Rows are points. Each copy is the shape, with its points in the same order, turned, moved and blurred by noise. Some copies are also mirrored. Which?

Shape, 7 rows:
[[ 51  20  26]
 [-19 -43  38]
 [-57  -1 -40]
 [-44  11 -19]
 [-35   3 -11]
 [ 14 -56 -35]
 [ 61 -28  24]]
Copy 1 (7 x 3):
[[ 69   0  16]
 [ -3 -61   8]
 [-58  16  16]
 [-38  12  27]
 [-24   5  21]
 [ -4 -11 -53]
 [ 66 -29 -25]]
Copy 1 is: only turned
Copy 2, 7 rows:
[[ 56  16  27]
 [-33 -34  44]
 [-38 -21 -40]
 [-33  -1 -32]
 [-25 -16 -16]
 [ 32 -65  -2]
 [ 65 -32  44]]
Copy 2 is: only turned

Shape:
[[ 14   6 -46 -28]
 [ 11  19  44 -14]
 [ -2  -1  -3 -39]
 [ 25  86 -42  56]
 [-15  70 -13  14]
 [ 26 -29  10   3]
 [ 44  40 -26  -8]
 [ -3  27 -18 -24]
 [ 68  75  43   0]
 [ 38 -24  41  39]]
Copy 1, 10 rows:
[[ 17  19 -30 -12]
 [  3   6  57 -12]
 [  2   7   3 -33]
 [ 24  73   4  82]
 [ -7  71  21  30]
 [ 10 -42  16   4]
 [ 42  30   7  21]
 [  9  32  -6  -6]
 [ 60  29  79  19]
 [ -8 -51  57  40]]
Copy 1 is: only turned
Copy 2, 10 rows:
[[ 11  13 -44   0]
 [ 31   4  42 -20]
 [ 21  24  -9 -31]
 [-14  -6  10  99]
 [ -6  36  23  50]
 [  3 -34   4 -32]
 [ 32  -6 -14  38]
 [ 16  29 -10   5]
 [ 76 -21  52  45]
 [  1 -59  40 -21]]
Copy 2 is: only turned
Copy 3 (10 x 4):
[[ 41  25   9  32]
 [ 28 -22 -17 -33]
 [ 36  -2  13  -4]
 [-14  80 -74   1]
 [  6  57 -18 -35]
 [ 17 -33 -11  22]
 [ 48  31 -49  11]
 [ 37  29   0  -5]
 [ 48   1 -95 -45]
 [-10 -52 -40   6]]
Copy 3 is: mirrored

Shape, 8 rows:
[[-40  58 -32  -4]
 [ 14 -33  -9 -29]
 [-23 -38   0   6]
 [-21 -40 -23 -34]
 [ 28  15  73  53]
 [  0   9 -31  50]
 [-55  17  35 -48]
 [ -4 -18  48  36]]
Copy 1 (8 x 4):
[[-51  26 -38  44]
 [ -1 -37 -38 -30]
 [-35 -41   3  -8]
 [-39 -40 -40 -23]
 [ 32  22  69   2]
 [  5 -17  12  62]
 [-66  35 -14 -45]
 [ -6 -15  48 -11]]
Copy 1 is: only turned
Copy 2 (8 x 4):
[[-41  58  29  19]
 [ 13 -32  42  -8]
 [-37 -22  23 -18]
 [-17 -32  58  -7]
 [ 30  28 -43 -72]
 [-22   5 -35  13]
 [-16  36  74 -42]
 [  1  -3 -21 -68]]
Copy 2 is: mirrored
Copy 3, 8 rows:
[[-59  17 -24 -38]
 [ 28 -41 -34  -4]
 [ -4 -48   4  10]
 [  1 -63 -32 -13]
 [ 12  45  25  71]
 [ -7   6  37 -28]
 [-56 -25 -61  34]
 [ -2  -5  25  56]]
Copy 3 is: mirrored

Shape (10 x 6):
[[ -8  -5 -53  16  85 -17]
 [  9   0 -36  57 -26 -10]
 [ 54  37  24  43  -8  -8]
 [-30 -32 -25 -49 -39  86]
 [ 31 -45   2 -17  22  23]
 [ 53  -2  13 -37   6 -36]
 [-54 -29   1   1  -4   2]
 [-29   3 -11  23 -34 -12]
 [ 32  -3  29  53 -36 -15]
 [  9  46  -7 -54 -48  35]]
Copy 1, 10 rows:
[[ 26  25 -56 -23  69 -49]
 [-11 -15 -35  14 -29 -44]
 [ 41 -45  -5  57 -12  -3]
 [-12  95 -27 -23 -53  52]
 [ 20  11 -60 -21  11  44]
 [ 52 -37   2 -30  11  42]
 [-51  30  -5  -9  17  10]
 [-33   1   7  15 -13 -12]
 [ -5 -52 -23  39 -22  15]
 [ 34  44  38   3 -50  21]]
Copy 1 is: only turned
Copy 2:
[[-29  25 -54 -33  60 -59]
 [-55  36  20  20  -7 -15]
 [-16  47  22  54  40  25]
 [-18   7 -63 -40 -92  35]
 [  9 -19 -46  20   1  -1]
 [ 57  19   9  17  17  -8]
 [-37 -14  -3 -52 -10  -3]
 [-38  24  31 -29 -11  -1]
 [-26  16  47  39  13  20]
 [ 26  72 -15 -13 -56  43]]
Copy 2 is: only turned
Copy 3, 10 rows:
[[  6 -33 -61 -56  44  16]
 [ -6  -5 -45  51  -4 -19]
 [ 56 -28  -6  47 -31  19]
 [-61  67 -57 -10 -60  60]
 [ -1 -11 -44 -46 -55  20]
 [ 63   7  -7 -24 -60   4]
 [-45  31   3 -20   7  -1]
 [-16  30  -3  27  -1  -7]
 [  7 -20   8  48 -43 -15]
 [ 32  76 -24  26 -50  61]]
Copy 3 is: only turned

Shape (10 x 6):
[[-27  23 -15  48 -33 -12]
 [ 44  24   3  18 -69 -58]
 [  2 -21  40 -43  24  55]
 [ 55 -35   1  -1 -29 -42]
 [  7  15  -3  19 -25  21]
 [ 57  54   5 -60   9 -41]
 [-26 -43 -52  19  43  17]
 [ 36  24  43  13   9  39]
 [ 58 -25  -3 -18  -1  42]
 [ 39  13  45 -48  38  -8]]
Copy 1, 10 rows:
[[ 54  -8  22 -30  -2  -9]
 [ 21  26  89 -12 -51 -28]
 [-74 -12   9 -17  31  51]
 [-27   9  54  31 -50 -19]
 [ 13   4  28 -21  -7  30]
 [-59  84  47 -44 -25 -18]
 [ -3 -18 -66  12  -7   2]
 [-16  36  41  -2  32  53]
 [-46  15  18  16 -28  58]
 [-80  48  36 -14  24   2]]
Copy 1 is: mirrored
Copy 2 (10 x 6):
[[-12  16 -40  43   4 -50]
 [-59  80  11  20 -19 -43]
 [ 21 -45  22 -25  -1  41]
 [-10  54  41 -24 -26 -45]
 [ -7   2   2  37 -13 -16]
 [  2  94   9  -7  -4  53]
 [ 85 -18 -17   6  -9 -51]
 [ -6  -2  40  28  26  21]
 [ 24  -2  55   9 -33   8]
 [ 14  35  28 -31  26  49]]
Copy 2 is: only turned
Copy 3:
[[  5  -2 -20  66 -26 -53]
 [  3 -78  30  41 -60 -52]
 [-25  33   8 -46   3  26]
 [ 19 -49  59  24 -42   6]
 [-16  -9 -18  28 -30 -13]
 [ 17 -96   2 -40   8 -18]
 [ 53  44 -10  45   9  27]
 [-60 -21  -1   6   7   6]
 [-15 -19   9  -7 -30  55]
 [-15 -39  30 -46  32   3]]
Copy 3 is: mirrored

Shape:
[[  6  57  24 -27  30  25   4  30]
 [  5 -37 -16  33  -9 -32  -5  45]
 [-27  -2  19 -10   0 -50 -32 -54]
 [ 25 -18  19 -33  47 -72 -35 -33]
 [-28 -19  33  12 -18  66  23  38]
 [ 29 -17 -63 -41 -13 -11 -43  13]
 [ 42 -20  -9  30  42 -25 -16 -51]
 [ 43  -2 -46  51  -2 -19  63  46]
 [ -7  39  13 -65  55 -17  54 -21]
 [-28 -27 -21 -22  -2 -16 -38  36]
 [ 56 -10  -6 -69 -46 -18 -18 -42]]
Copy 1, 11 rows:
[[ 23 -13 -26 -60  48 -29  38   4]
 [ 52  42  34  11  -3  -8 -34  34]
 [  4 -21  22 -35 -65 -30 -10 -27]
 [ 13 -49   8 -46 -34 -38 -65 -11]
 [ 31  44   5  -4  50  36  40 -26]
 [ 22  -6 -47   0 -45  11 -39  54]
 [  4  -3  -3  11 -13 -74 -53 -23]
 [ 57  10  30  56  48 -42  -5  64]
 [-22 -85   8 -48  41 -22  18  -3]
 [ 16  26   6 -32 -28  24 -25  37]
 [ 50 -63 -56   7 -58  -1 -11 -12]]
Copy 1 is: only turned
Copy 2:
[[  6  17 -10  49  26  53 -28 -18]
 [ -8 -33  26   1  53 -50 -11  -4]
 [-43 -16  -2 -56 -27  16 -28 -29]
 [ -2 -33 -19 -80  14  48 -23   0]
 [-22 -15 -35  78   6 -35  -9 -38]
 [-18   5  12 -12  24 -10 -32  75]
 [ 22  17 -22 -69  13  -9  14 -12]
 [ 15   4  43  29  70 -29  56  -8]
 [-50   1 -34   4  29  99  25 -18]
 [-48 -21  -3  -2  32 -27 -57  14]
 [-20 -22   4 -17 -51  26   2  76]]
Copy 2 is: only turned
Copy 3, 11 rows:
[[-14  20  20  16 -17  37 -16  50]
 [ 47  24  35   4 -11 -46  48 -13]
 [  2  27  17  -7  20 -30 -53 -60]
 [ 52  65  18 -32 -14 -12 -63 -39]
 [ -5 -57  64  36 -21 -13  19  27]
 [  8  25  17 -88 -19 -12  30 -13]
 [ 67  12 -25 -25   3 -46 -40  -7]
 [ 78   7 -12  15  19   0  81  20]
 [ 31  18  30  -4  39  77 -56  10]
 [ -1  31  69 -34  -7 -33  18  -8]
 [ 10  -7  -9 -64 -41  31 -11 -70]]
Copy 3 is: only turned
Copy 4:
[[ 25  58  -8 -32  24  10  -8 -24]
 [ 17 -22  33  14  49   3  31  56]
 [ 11 -23 -35  68  25 -12  -2 -16]
 [ 34 -39   2  61  55   2  -2 -48]
 [-56  41  21 -47   9 -45  18  35]
 [ 84 -42   9 -16   1 -22  22   9]
 [ 14 -47  20  32  21  26 -39 -25]
 [ 12  -7  61 -13  12  72  39  66]
 [ -5  25 -13 -17  20  42  35 -77]
 [ 31 -23 -20  -8  56 -39  37  28]
 [ 58 -27  21  44 -47 -25  24 -44]]
Copy 4 is: only turned

Shape, 13 rows:
[[-18  26  26 -58  25 -14  13  31]
 [-27   3 -25  81  18  54  42  16]
 [-42 -11  74  79 -25  29  37  29]
 [-79 -47 -69 -20 -65  48  -8 -20]
 [ 16 -17  23 -13  31 -12 -34  -1]
 [-59  13   7  54 -21  17  47  16]
 [ 29 -18 -29 -27  -5 -53 -21 -22]
 [ 12  -1  16 -21 -31 -46 -18  42]
 [-78  -8  -8  37 -11  43  16  75]
 [-76   5  28  29  -7   7  -1  52]
 [ 54  -5  -9 -16 -14  -5 -28  11]
 [ 19 -20  11 -32 -22   7   9  28]
 [ 32  51  22 -20  -5 -14 -40  -7]]
Copy 1 (13 x 8):
[[-62  36  20 -14 -33 -27 -46  -2]
 [ 47 -12   3  66  24  31  -8  42]
 [ 43 -31  53  15 -36 -17  14  95]
 [-57 -44 -66  37 -49  93   6  13]
 [-20 -18  16 -44  -1   2 -49 -11]
 [ 13   7   5  39 -12  21  19  74]
 [-42   2 -15 -72  15  26  -7 -38]
 [-22  -2 -23 -60 -34 -26  -2   5]
 [ -8 -32 -29  71 -30  -9 -10  70]
 [-22 -15  -4  18 -23  -9 -23  90]
 [  6  -5 -21 -49 -18   0 -23 -41]
 [-11  -5  -5 -19 -46 -15  -5 -26]
 [  9  35   0 -73 -23   6 -58  -2]]
Copy 1 is: mirrored
Copy 2, 13 rows:
[[ -9  34  64 -37  -5   7  38  26]
 [ 35  17 -65  50  12  19   6  39]
 [ 83  20  18  70 -28   5 -35  56]
 [-13 -56  13  35  51  89 -25 -38]
 [-10  14  21 -33 -36 -29  -4 -16]
 [ 42  26   4  69   9  32  11  29]
 [ -6  -4  29 -24 -10 -23  36 -79]
 [ 45  22  66 -25   9 -21  11 -31]
 [ 37  16   3  36  65  30 -24  57]
 [ 26  36  42  38  32   9 -31  40]
 [ 35   7   9 -55 -18  -9   9 -47]
 [ 38 -18  36 -36  -7   7  18  -4]
 [ 19  65  30 -47 -41  10  12 -43]]
Copy 2 is: mirrored

Shape (12 x 9):
[[-10 -10  56  68  80   2  60  -7  17]
 [  3 -18  43  39  16   2  10 -37  54]
 [  6   9   3 -18   3  36  20  -7  13]
 [ 15  31  74  55   3 -10  41  13  22]
 [-67  24 -67  -6 -29  -8  15 -67  34]
 [ 13 -41  24   5  -3 -15  30 -13 -15]
 [ 36   8  26 -24  13 -43 -64  11  -2]
 [-19 -36  -4 -16 -22  55  -2  -3  -3]
 [ -3  21  32  11 -17  24   4 -21 -45]
 [ 22 -59   0  37 -11  37 -41  36 -25]
 [-32   5 -80 -29 -50  31  29 -17   1]
 [-55 -69  60 -42  32 -48 -28  66 -15]]
Copy 1, 12 rows:
[[  -6   21  -60   66   28   -3   55   -3  -90]
 [ -19  -33  -34   66   33    3   23  -16  -18]
 [  -9   -5   10  -12   40   17   33   -1   -8]
 [ -24   -5  -32   68   -5   24   85   26  -23]
 [  10    7  -55  -27   53  -27  -27   12   72]
 [ -25  -35  -27   -9  -16    3   26   -9  -40]
 [   2  -20   35   31  -47   62  -24   15   -9]
 [ -51  -26   21  -30   46   -8    4    9  -17]
 [ -64   20  -13  -13   -1   36   31    7   -4]
 [ -72  -15   58   14  -18  -30   -4    6  -47]
 [  -3   -1    4  -74   37  -40    6   15   48]
 [ -14  -61   -6   -3  -15   38  -44   91 -101]]
Copy 1 is: mirrored
Copy 2, 12 rows:
[[ -36   35   84    9   22   49   41  -89   -2]
 [ -12   -8   45  -16  -11   -6   51  -76   19]
 [ -28  -26    9  -28   33   27    4   -5    5]
 [ -67   22   42    7  -41   44   42  -35    4]
 [ -17   46  -62  -34   70  -39    6  -29   43]
 [  -2  -15   -3   -4    8   20   39  -38  -43]
 [  27    6   33  -32  -34  -10   23   46  -20]
 [ -18  -51  -19    0   27   -2  -19  -20   -1]
 [ -18   -9  -17  -30  -12   59  -16  -16  -11]
 [  26  -48   13   58   -4   26  -19    1  -10]
 [ -34  -12  -81   -7   79  -14    1   10   19]
 [  -6    6   71   11   -3  -43  -26    2 -113]]
Copy 2 is: only turned

Shape:
[[-25  15   6   4  11  51  26 -11 -39]
 [-31  58  34 -15 -17  11  16  -7 -13]
 [-28  10 -21 -38  11 -32 -71  -3  -7]
 [ 24  30  56  61  25  10  46  59 -79]
 [ -2 -21   9  30  56  43  28  -2  -7]
 [ 27  -3  14  14  18   2 -15  25  28]
 [ 44  17  -7 -44  -5 -23 -28  26 -34]
 [ 61  16 -51 -39 -36 -63  -5  38  30]
 [-34 -39  21  51   1 -50 -17  21 -65]
 [ 18  20   3  63  85  13  26 -18  -7]
 [ 34  45  -9  49 -33  47  10   1  -2]
 [  9  -7  25  -5   5  10 -31 -84 -13]]
Copy 1:
[[  0 -13  38 -25  21  46  43 -11 -25]
 [  3  31  30 -54  -4  22  37  39 -18]
 [-61  11 -45 -24 -49  24 -21   9 -30]
 [ 47  54  70  31  10  98  26  -9  43]
 [ 27 -17  25  20  36  24 -12 -28  -8]
 [ 11  -7 -17  13  -4  12 -13  16  33]
 [  4  28 -47 -20 -63  50  20 -11  27]
 [ -1  42 -66 -49 -58  -8   3 -26  72]
 [-52  67  34  61 -27  34  15 -27  -4]
 [ 41  23   4  19  77  59 -38 -14   4]
 [ -5   2   3 -24  46  41  55  11  60]
 [ -2  10 -49  16  19   2  51  29 -56]]
Copy 1 is: mirrored
Copy 2:
[[ -3  -9  17 -22  71  -5  45 -17  26]
 [-44  -5  39 -25  53   4  14  30  24]
 [ -8 -14 -14  50 -24  15  29  48  35]
 [-26 -90   2 -29 111 -33 -14 -25 -39]
 [-13 -14 -16 -16  43 -27  19 -72  22]
 [-28 -10   8  29   5 -17 -14 -33 -13]
 [ 16 -28   4  44  31  38 -31  25   1]
 [  1  21  -2  26 -22  54 -54  34 -64]
 [ 20 -92  -6 -13   6 -60  34  22 -17]
 [-32  -9 -68 -24  55 -43  -1 -59  20]
 [-17  40  18  10  84 -31  13  -5 -42]
 [ 27  26  19   8  18 -51   1  12  67]]
Copy 2 is: mirrored
Copy 3 (12 x 9):
[[ 18 -24 -25  19 -18 -13  50  39 -28]
 [-15  -2  -6   1 -30  15  62  -8  -1]
 [ 15  -3  26  -1 -33  37 -52  20  46]
 [-63 -34  24  67  16  12  84  82 -42]
 [ 18 -27   3  45  29 -34  23  41 -43]
 [  3 -27   2  34  58  22   1   4   1]
 [ -8   7  30 -24  19  72 -12  59   6]
 [-42 -21  11 -54  76  75 -39  12  15]
 [-43 -62  87  44 -26   5   2  41 -30]
 [-38 -17 -21  70  30 -48  -2  46 -28]
 [-23 -59 -53  31  14  40  27  12 -50]
 [ 10  28  -7  23 -21   4 -34 -13 -58]]
Copy 3 is: mirrored

Shape, 15 rows:
[[  13   11   -5  -22    4  -25   -1    8    5    6    8]
 [ -32   19    2   -9  -24  -30    1   23  -25   -1  -23]
 [  20    9   45   24   14  -35    9  -24   -2   14   19]
 [   8   -8    4    7  -32    4  -12    2   -1  -22   21]
 [ -16   18  -13  -15   18   99   22   35   15   19   30]
 [ -20    9  -22   88   20   17   -8  -29   10   13  -14]
 [   6    8  -17   54   16  -42   24   -8   15  -26   15]
 [   8  -30    1  -15  -37  -45   11   36  -47    5  -13]
 [  11   11   -9  -23  -36  -27   25  -28   10   11   28]
 [  19    9  -19  -13   26  -15  -13  -24    5   -2   29]
 [  11    9   -6   -9    6   30   13  -26   16  -28   -8]
 [ -69  -20  -10  -20   16  -45   -5   34    7    1   32]
 [   4   -7   -9   20    9  -47    5   -9    9   12   -8]
 [  11   -8   13  -23   14  -36   12    3 -121  -16   22]
 [  -4  -30    0   22  -19   53   28  -29   -1  -18  -16]]
Copy 1 (15 x 11):
[[  3  10  11 -10  -9   1  24  41 -11   7  10]
 [ -3  39  35   3   7  23 -20  43  -2  24  -7]
 [  7 -19  21 -42  37   6  19  22 -35  15  48]
 [  0  13  26  27  14  -9  14  17 -46 -19   7]
 [-26  14 -31  49 -47  -2  46 -61 -12  43  13]
 [-29 -54  10  -2  30  53  -6  -9 -42  32  -9]
 [-28 -25  29 -41  17  -5  18  33 -49  18 -19]
 [ 36  34   8   9   6 -23 -40  56 -18  21  -3]
 [ 21  22   2 -31 -18  14  20  33 -39 -25   6]
 [ -7 -24  15   0 -31   7  33  37 -23  -9  25]
 [-10 -13  22   0 -10  -2  23 -21   1 -20  -4]
 [-75  48  -6  -3 -12 -11  -8  60 -21  18  19]
 [-12 -17   2 -37  22   0   6  46 -13  16  -7]
 [ 33  -5  63   1 -36 -44 -59  42 -42  44  57]
 [ -6 -16  -7   8  17  -9 -18 -44 -25 -17 -11]]
Copy 1 is: only turned
Copy 2 (15 x 11):
[[  3  -2   3  22 -34  19  10  21   5  11   8]
 [-27  -4  11 -18  -7  18 -19  39  -1  25  23]
 [ 32 -31 -29  27  17  38   4   6  -8   5   4]
 [ 12 -44   2  -7 -21 -18   8  10 -19  -7  19]
 [ 35  70  40  -2 -33 -39  -3 -52 -29   1  -8]
 [-12 -18 -43   4  40 -30 -40 -53   5  16  17]
 [  6 -25 -33  51  32  -2   7  -1  10  -1  37]
 [ -4 -18  24  -4 -10   3  -4  87  29   2  -3]
 [ 30  -8 -30   0 -23  13  46  29   9  23  20]
 [ 10 -10 -35  31 -43  17   2   3 -10   9   3]
 [  0   1 -17  -8 -28  -7  18 -27   1 -24  20]
 [-43  25   0  29   7  -7  17  61 -55  37   2]
 [-10 -17 -26  31   7   7   7  16  23  20   3]
 [ 20  12 -20   1 -18  36 -54  94 -10 -51   6]
 [  6  -9 -12 -36   1 -47  18 -27   3 -36   3]]
Copy 2 is: only turned
Copy 3:
[[-11 -14 -21 -26   8  13  13   3   0 -14   3]
 [-33  -1  -8 -40 -25   5  21 -20  -6  19  38]
 [-25  -9 -45  30  23  20  -2  22  25   8  31]
 [ 15 -15   4   9 -27  28  10   9  -3  -9  22]
 [ 50  13   5  13  -5 -35 -12 -32 -36  28 -64]
 [-46 -16  53  43  14   2 -36  19  -5  46   8]
 [-29 -24   1   3  21  14 -45  41 -23   1  43]
 [-41 -16 -34 -22 -39  41  17 -38 -22 -30  38]
 [  4  28 -14 -17  18  50  21  19  -8 -15  15]
 [-12 -16  -3  -4  25   0  12  34   5 -27  -9]
 [  7  20  14  -2 -13   0 -26  21  19 -12 -13]
 [-28 -33 -33 -42 -23  -1  37  34 -57  33   0]
 [-51 -22 -10 -12  12  33  -9  16  -2   2  16]
 [-61  10 -54  24 -26 -33  40 -21 -21 -71  50]
 [ -6  34  21  34 -48  25 -37   3  -4   2 -14]]
Copy 3 is: only turned
Copy 4:
[[-15  14   0  11 -19   4  -1 -19  18   6  27]
 [ -6  19 -16  43  -3  14  -4 -10  44  17 -23]
 [ 34  24  11 -23 -29   2  -3 -20 -13  30  -1]
 [-20  -2 -26 -21  -4 -19   9  -4  19  -4  -9]
 [  8 -32 -74  20  48  21   5  21 -21 -38  57]
 [ 60   3  31  -6  39 -12  23   7   6 -46 -23]
 [ 32  34  28 -25  -2 -11  27  13  44  -2  13]
 [-35  52 -29  21  -3   3  28 -47  33  32 -18]
 [-39  12  10  -9 -32  22  15  21  -3  16   5]
 [-12   0  22 -24  -9  14 -12 -19  13 -14  34]
 [-14 -16   7  -5  29 -21 -11  19   3   7  25]
 [ -5  70 -32   9 -15  32 -31   2  52 -33  11]
 [  9  43  31   6 -12  -6  12 -15  15  -5   3]
 [-17  25 -20 -29  29  59  -2 -79  47  70 -12]
 [-11   5 -14 -14  64 -30  15  23 -20   1 -10]]
Copy 4 is: only turned
